Each row of a before or after table is a point. One or more steps were done to the points. Then noise was added and the rows were shuffled. The steps act on columns, c1 being the first. Write out the steps. A step turns or swaps two columns, mirrors them in a line or flattens them onto one, adds a multiple of one to another, or multiplies or shifts one. Angles are multiples of 10 degrees, from the lower column toward the higher: turns from -170 to 170, lines from 10 to 170 but not 90. Use the fewest steps. Two steps may share a column if one is a turn and the other turns, adds or multiplies; they go together, in the order done. Otherwise the lowest column goes first.
(in the rows, 128 means zero)

Before (8 x 3)
[[135 120 134]
 [168 149 137]
 [108 120 183]
 [162 122  92]
 [143 102 108]
 [111 136 113]
 [102 137 170]
 [219 178  71]]
After (8 x 3)
[[139  93  93]
 [137 159 175]
 [140 124 135]
 [109 132 118]
 [129 167 156]
 [178 106  20]
 [129  95 127]
 [163 131 103]]
Steps: turn c1 and c3 by -30 degrees; turn c2 and c3 by -40 degrees

Before (10 x 6)
[[121 125 146  82  91  95]
 [171  85  94 129 113 158]
 [174 144 120 114 168 142]
 [155  98 199 145 163 141]
 [ 85 102 143 159 159  73]
 [119 188 129 113 168 162]
 [ 85 157 129  91 155 113]
 [115  90 181 135 172  97]
 [114 109 199 131 137 152]
 [165  95 181  82 140 175]]
After (10 x 6)
[[101 167 117  89 130  56]
 [ 89 116  78  88 120  90]
 [103  89  68  91 151 137]
 [186 117 156 101 105 118]
 [114 115 128 116 130  57]
 [ 95 163 155 131  80  71]
 [129 117  89 178  93 122]
 [163  88 114 120  92 132]
 [ 77 172 173 145 128 158]
 [140 177 141  98 102 132]]
Steps: swap c1 and c2; turn c3 and c6 by -110 degrees; turn c4 and c5 by 110 degrees

Before (9 x 8)
[[128 155 128 125  81 157 133 150]
 [134 100 159  82  97  98 124 168]
 [ 71 127 102  94 137 134  89 143]
 [121 111 107  98 129 139 111 113]
 [144 124 148 151 121 113  89 138]
 [121 139 186 131 119 140 155 147]
 [155 118 129 113 129  39 102 122]
 [144  93 103 129 105 107 119 166]
 [148 143 141 136 147 119  99 158]]
After (9 x 8)
[[138 130 134 155 116  35 103 107]
 [148 148 147 175 143 116 102 221]
 [134  80 127 164 154 157 134 194]
 [142 117 152 191 126 111  93 156]
 [142 107 107 170  92 103 115 242]
 [122 131 109 139 114 139 106  82]
 [124 118 179 170 140 141 165 186]
 [130  97 159 122 100  99 131 250]
 [ 74 137 110 136 128 145  87 173]]
Steps: turn c1 and c6 by -10 degrees; swap c2 and c5; turn c3 and c7 by 10 degrees; shift c4 by 40; multiply c8 by 3

Before (9 x 11)
[[182  80  76  98 101 127  97 184 110 131 143]
 [102 178 115 120 161 173 137 156  71  84  76]
 [130  80  86  61 152 156  94 152 100 109 174]
 [176 113 122 102 171 164 153 102 123 159  86]
 [141  87 113 145 123  89 202 129 138  93  87]
 [153 103 153 123 113 142 117 172  88 161  94]
 [149 153 142  79 100 122 118 127 170 161  83]
 [198  75 129 121 161 182 172  98 155 162 179]
 [166 113 141 152 182  76 150 167 101  84 117]]
After (9 x 11)
[[182 173  76  77 109 112 149  88 129 132 143]
 [153 157 153  86 118 134 161 117 151 161  93]
 [140 152 113 124 125  77 102 144 146  93  88]
 [102  97 115 101 150 188 170 115 166  85  76]
 [197 196 130 158 152 161  98 127 124 161 178]
 [149 102 142 137 107 130  99  81  98 160  83]
 [131 183  86 114 145 139 158  57 136 110 174]
 [177 154 121 159 160 158 126 106 137 160  86]
 [167 123 141  84 165  76 144 145 152  84 116]]
Steps: mirror c2 and c6 in the line at 80 degrees; turn c4 and c8 by 100 degrees; multiply c5 by 0.7; multiply c7 by 0.4; turn c7 and c9 by 130 degrees

Before (14 x 12)
[[177  53 116 116 189 115  94 112  79  96 184 184]
 [105  81 167 154 108 161 145 147 125 171 130 176]
 [116  50 153 143 120 114  71 176  93 146 109  95]
 [113 109 130 135  97 181 150 106 106 157  90 105]
 [171  93 127 142 146 167 153 118 102 151 134 102]
 [106 148 104  97 159 202  86 100 123 179  97 108]
 [167  88  82  88 128 123 145 120 164 176 123 186]
 [140 111 137 128 143 118  71 186 168 153 109  89]
 [136  58 110 131 129 189 114 165 139 106 131 182]
 [118  80  89 120 114 156 137 168  80 117 176 146]
 [152 132 158 136 176 125 102 165  82 128  94 178]
 [178 128 117  95 127 130  93 133  95 103 164 143]
 [106 135  92 148 110 130 128 170 173 103 124 172]
 [ 93  60 138  70 170 193 107 128 112 127 123 101]]
After (14 x 12)
[[136 144 143 137 139 181 124 153 139 169  93 104]
 [166  89 150 150  98 136 185  92 128 126 120 177]
 [147 180 158 116 119 153 192  93 171 137 179 152]
 [157 179  59 153 138 110 105  85 201 141 105  93]
 [137  95  72 128 160 120 137  69 152 126 100  92]
 [119 174  88 138 146 126  88  87 115  80  93 178]
 [137 132 128 126 106 186 162  88 196 103 129 183]
 [137 133  99  92 193 210 181 163 107 130  96 110]
 [164 160 108  68 147 195 120 143 190 109 120  99]
 [151 134 117 149 156 160  65 118 182 158 133 175]
 [ 93  97 172  86 173 125 195 120 172 167 125 185]
 [ 80 154 100  93 100 130 162 106 124 135 167 145]
 [ 79 158 156 148 147 162 120 128 166 121 128 101]
 [ 74 189 107 120 132 115 151 120 192  66 178 188]]
Steps: turn c1 and c8 by -160 degrees; mirror c2 and c9 in the line at 130 degrees; multiply c3 by 1.6; turn c3 and c7 by -110 degrees; turn c5 and c10 by -60 degrees; add -0.3 times c4 to c10

Before (11 x 18)
[[174 155 146  46 189 115 148 139 125 119 135 160 122 106 143 140 106 163]
 [106 160 109 135 105 136 112 158 127 143 105 127 145  73 151 144  60 125]
 [113 105  90 133 126  98 116 121 107  53 103  99 118 176  71 107 138  93]
 [184 173 142  88 161 121 125 168  83 127 152 125 154  98 128 120 104 137]
 [154 165 169  94 176 119 149 169 104 132 128 155 161 120  90 166 103 154]
 [145 137  88 144 131 137 103 125 133 128  90 109 144 138  84 124 143  63]
 [149 112 108 174 107 140 109 123 137 103 107 128 171 135  96 106 136 115]
 [133 153  74 144 135 127 115 163 111 157 125 164 183 141 131 143  82 135]
 [113 163  89 140 115 146  83 139 130 146 123 107 170 126 121 147 123 149]
 [132  93 107 152 123 130 132 121 107 122  80  79 131 189  90  91 150 101]
 [175  92 115 122 141  62 106 118  79  92  80 125 110 169  75 155 130 141]]
After (11 x 18)
[[141 150  77 145 131  92 106 137 117 174 157 137 183 140 127 142  81 148]
 [137 146 134 171 127 124 136 107 147  89 144 115 170 134 129 106 135 150]
 [130 154 138 133 151 161 133 100 102   7 138 154 118 177 116 107 136 179]
 [195 163 145 123 162 142 131  81 120  72 152 192 110 167 109 158 128 124]
 [112 117  93 137 100 128 105 120 111 152 162 121 145  71 146 146  59 138]
 [146 152 153 151 142 173 116  81 116 117 130 119 132 189 120  90 151 164]
 [198  90  97  88 153 133 103 163 132 127 147 136 154  99 114 119 103 114]
 [165  85 113  92 181 103  84 144 127 134 127 143 161 120  97 166 104  85]
 [163 113 107  46 168  99 110 141 154 112 116 145 121 107 105 141 107  89]
 [115 138  73 141 121 147 141 127 120 156 174 106 171 124 131 146 123 128]
 [140 121 120 145 148 142 134  91 144 130 153 115 141 137 118 122 142 204]]
Steps: turn c1 and c9 by 40 degrees; turn c3 and c18 by -150 degrees; turn c2 and c3 by -130 degrees; flatten c5 and c15 onto the line at 150 degrees; mirror c6 and c12 in the line at 130 degrees; turn c8 and c11 by -70 degrees; turn c7 and c11 by -120 degrees; multiply c10 by 1.6

Before (9 x 24)
[[140 158 133 161 137 122 147 130 105 129 129 141 156 138  46 114  94 179
  146  93 141  75 159 133]
 [ 63 106 166 116  84 157 112 114 156 123 187 151 178 126 101 136 183 100
  144 125 105 127 104 105]
 [ 60 111  94 109  93 176 148 146 138 113 190 170 155 131 112 173 137 113
  182 174  86 159 142 102]
 [113 152 148 155 140 108 119 162  93  95 131 100 133 148 108 136 112 153
  170  72 138  66 184 159]
 [134 148 117 187 123 120 115 126 127 115  80 150 117 170  70 144 103 168
  165 108 162  35 188 175]
 [ 52 120 121 110  74 182 162 106 159 108 139 153 148 122  87 110 117  81
  165 133  63 152  86 123]
 [159 117  56 140  64 140 191 114 114 150 164 125 159 106 208 119 105 112
  133 135 115 126 173 140]
 [155 125 108 173 128 116 143 155 102 114  92 120 160 167  33 158 126 147
  189 102 122  54 149 181]
 [158  75  84 118  91 150 175  97  89 172 118 125 136 135 213 107 104 159
  109 123  83 157 164 136]]
After (9 x 24)
[[108 149 157 126 107 104 128 171  89 158 135 149 135 136 111 135 114 152
  166  91 137  71 181 155]
 [ 64 120 123 113 202 147  68 109 157 135 135 114 139 115  91 104 112  80
  160 128  57 157  96 123]
 [ 68 114  96 121 186 171  61 144 139 134 193 105 154 119 110 173 133 116
  184 157  86 154 145  93]
 [134 160 135  93 119 136 133 119 103 131 129 116 154 138  40 121  91 180
  133 101 136  70 158 132]
 [121 149 111 108 129 130 156 119 135 138  79  99 112 152  68 145  99 165
  156 119 156  29 193 169]
 [ 71 104 171 138 184 139 111 106 155 131 189 113 177 114  93 128 179  98
  145 128 100 130 102 103]
 [164 115  54  64 185 104 100 110 115 115 173 109 161 125 207 121 101 108
  127 125 110 130 168 142]
 [142 122 115  86 114 112 117 154 102 148  92 120 160 144  27 158 128 146
  193 102 130  56 154 187]
 [158  77  86  99 177 120 112  98  86  80 115 127 142 137 213 104  97 164
  100 137  77 168 160 131]]
Steps: turn c1 and c14 by 20 degrees; multiply c14 by 0.4; turn c4 and c7 by 120 degrees; add -0.7 times c19 to c7; turn c5 and c6 by -140 degrees; turn c6 and c12 by -140 degrees; multiply c10 by -1; multiply c20 by 0.7
